Each row is a point. A path goes straight from each point to the next, and from the last back to the first. The post is the endless flat space through its rows: a point in 2 columns, a line in 3, a plane in 4, and so on, so that a path can go around it. Count how often the path circles the post. Going back the other way cancels.
In the rows, zero is written as 128.

Post (1 x 2):
[[134 135]]
Path (21 x 2):
[[ 98 141]
 [133 180]
 [109 149]
 [ 66 102]
 [107  97]
 [ 82 138]
 [123 154]
 [102 182]
 [105 164]
 [170 190]
 [174 140]
 [167  82]
 [ 91  71]
 [ 89 133]
 [123 191]
 [209 175]
 [191 130]
 [177 166]
 [173 132]
 [165  80]
 [ 97  97]]
Times around: 2

Post:
[[115 179 140 121 121 149 107  47]
 [178 140  65 212   7 135 115 124]
 [117 103  98 166 193  98 146  92]
 [112 118  96 101 116  82 127 120]
 [141 142 146 131 157 115 197 178]
 [160 115  74 103  80 166 102 105]
 [123 127 139 100 135 123 104 196]]
Path, 20 rows:
[[104  94 137 126  88 107 120 111]
 [ 84  93  77 156 122 113 138 127]
 [ 97 156  66 121  92  84 172  90]
 [163 154  65 103 143 171 136  90]
 [114 159  61 137  55 110  61  38]
 [136 136  93 131  78 122 168 152]
 [104 111 125 141 124 118 161 138]
 [125 131 157 129  19 124  70 113]
 [163 139 103 145  74 109 128 105]
 [146 161 105 208 182  60 143 100]
 [126 152  80 113 121 124 101  78]
 [103 164 117  95 120 131 163 104]
 [ 95 124 137 162 111 157  76 112]
 [117  73 138 141 138 111 157 156]
 [169  84 110  72 133 155 108 182]
 [169 135 117  82  81 129 167  91]
 [178 106 143  92  80 179 115 135]
 [183 135 142 131 138 153 124 139]
 [167 159 109 184 130 133 125  72]
 [172  73 128 112 103  97  76 164]]
Times around: 1

Post (13 x 14):
[[106 165 136 107 144 124 101 116 146 133  87  83 141 188]
 [170 110 165  89 152  87 163 151 121 120 120 135 129  89]
 [ 90 157 136 147  89 130 168  84 129 150  97  87  87 191]
 [170  59 155 156 144 111 137 139 123 109 154 123 180 114]
 [166  80 168 102 135 110 128 109  72 138 147 184 151 121]
 [ 46 193 135 143 111 112 104 112 165 170  89  99 115 129]
 [105 197 126 158 132 107  92 134 111 131 108 102  78 142]
 [153  78 123 112 126  43 163  97  93 101 126 147 151 133]
 [ 46 137 138 129 165 122 146 141 116 114 105 101 109 159]
 [156 107 154  78  60 130 143 126 108  82 176 142 164 110]
 [ 85 152 183 143 106 107  80 195 122 152 105 107 121 171]
 [106 194 195 153 131 105  97 162 137 108 150 132 122 171]
 [170  87 122 100 131 103 164 153 119 146 184 150 173 141]]
Path:
[[103 122 150 137 138 167 149 192 125  91 133 129 113 170]
 [154 119 177 200 124 110  96 136  80  96 139 151 166  91]
 [114 149 133  97 165 115 166 119 122 145  90  99 123 122]
 [ 90  89 198 121 136  96 179 121 130 124  87  71 110 133]
 [ 82 154 170 166 149  96 102 156  54  74 124 111 145 124]
 [ 97 153 127 157 166  81 125  99 108 131  94 102 147 152]
 [134 163 190  96 144  93 140 121 123 127  95  77 129 161]
 [139 149 151 115 132  98 130  68 152 160 132 128  70  88]
 [154 163 102 106  97 158 142  89 165 142 141 103 116 162]
 [123 186 148 171 134 134 125 144 132 156 139 154 118 154]
 [114 147 143 122 128  88 138 122 113  96 116 114 150 140]
 [143 148 143 110  80  78 140 133 124 129 161 127 167 135]
 [ 67 136 249 145 111 139 107 159  96 128  96 160 135 160]
 [ 73  72 193 122 142 112 144 164 119 142 126 180 157 109]
 [123 120  76 106 132 104  93  66 132 127 144 119 131 144]
 [120 101 220 172  45 120 157  89 139 115 158  81 137 150]
 [146 100 141  88  98  80 137 138  82  74 166 134 120 106]
 [154 103 198  84 104  77 193 182 128  80 156 140  95 138]]
Times around: 1
